Rows are points. Any point is a mix of the corners, with weights that add up to 1. It lies inside the corners' shape when no weight is negative. Say inside or outside, and name the corners with a negative weight.
In the rows, 128 means zero.

Corners:
(1): [ 52 139  48]
(2): [188  63 114]
(3): [189 117 136]
(4): [ 98 147 134]
Points:
[179  81 117] -> inside
[ 88 140 102] -> inside
[ 97 129 107] -> outside (3)
[ 90 135  90] -> inside
[156  91 108] -> inside

Corners:
(1): [137 156 174 176 153 189  34  46]
(2): [168  95 166 175 155 104 103 166]
(3): [138 106 115 131  58 132 148 157]
(4): [ 48 129 143 114 186 174 145 161]
(5): [185 164 180 185 122  70 158  72]
(6): [ 77  57 101  97 184 135 114  36]
(7): [170 189 150  43 172 102 179 172]
(8): [142 158  88 153  62  76 160 172]
(9): [125 112 103 130  79  62 105  77]
Points:
[133 125 166 134 190 140 115 102] -> outside (3, 8, 9)
[144 119 154 166 103 125 118 126] -> outside (6, 7, 8)
[137 113 134 156 109 111 114 110] -> outside (7)
[139 111 153 154 151 117 116 151] -> inside

Corners:
(1): [179 186 105 121  87 136 189 124 124  78 141  98]
(2): [233  14 184  36 143 130 129 148 101 138  40  81]
(3): [114  71 145  78 178 116 177 173  20  93 115  89]
(4): [170 164 103 158 133  82  74  85 137 235 144 161]
(5): [ 83 182  45 107 151 174  42  93  98  64 124 151]
(6): [127 134 149 147 140  71  84 138 140 201  59 139]
(7): [ 81 146 130 166 181 141 228 142  72 104 126  38]
(8): [139 115  81 159  92 132  72 141 131 139  64 182]
(9): [187 127 182 119 159 114 160 169  65  30 140  78]
(10): [149 140 123 161 113 107 100  38 118 118 127 149]
(11): [216 123  94  59 171 112  50  60 148  95  78 181]
(12): [141  99 211 106 186 111 155 191 107 118 105 122]
(13): [150 136  61 112 120 104  95 134 193  69 152 146]
Points:
[151 125 112 128 127 125 113 104 106 141 101 142] -> outside (6, 9, 13)
[125 178  87 160 116 109 102 100 146 111 106 137] -> outside (2, 3, 4, 12)
[135 150 112 136 144 127 119 118 101 109 111 128] -> outside (2, 13)
[152 141 122 130 129 114 129 113 119 115 119 124] -> inside
[160 138 125 132 141  99 124 120 120 122 125 133] -> outside (2, 5)
[175 115 132 100 134 101 102 116 115 135  98 124] -> outside (7, 8, 12)
[181 122 136 130 138 100  44  99 134 200  82 174] -> outside (1, 3, 7, 13)
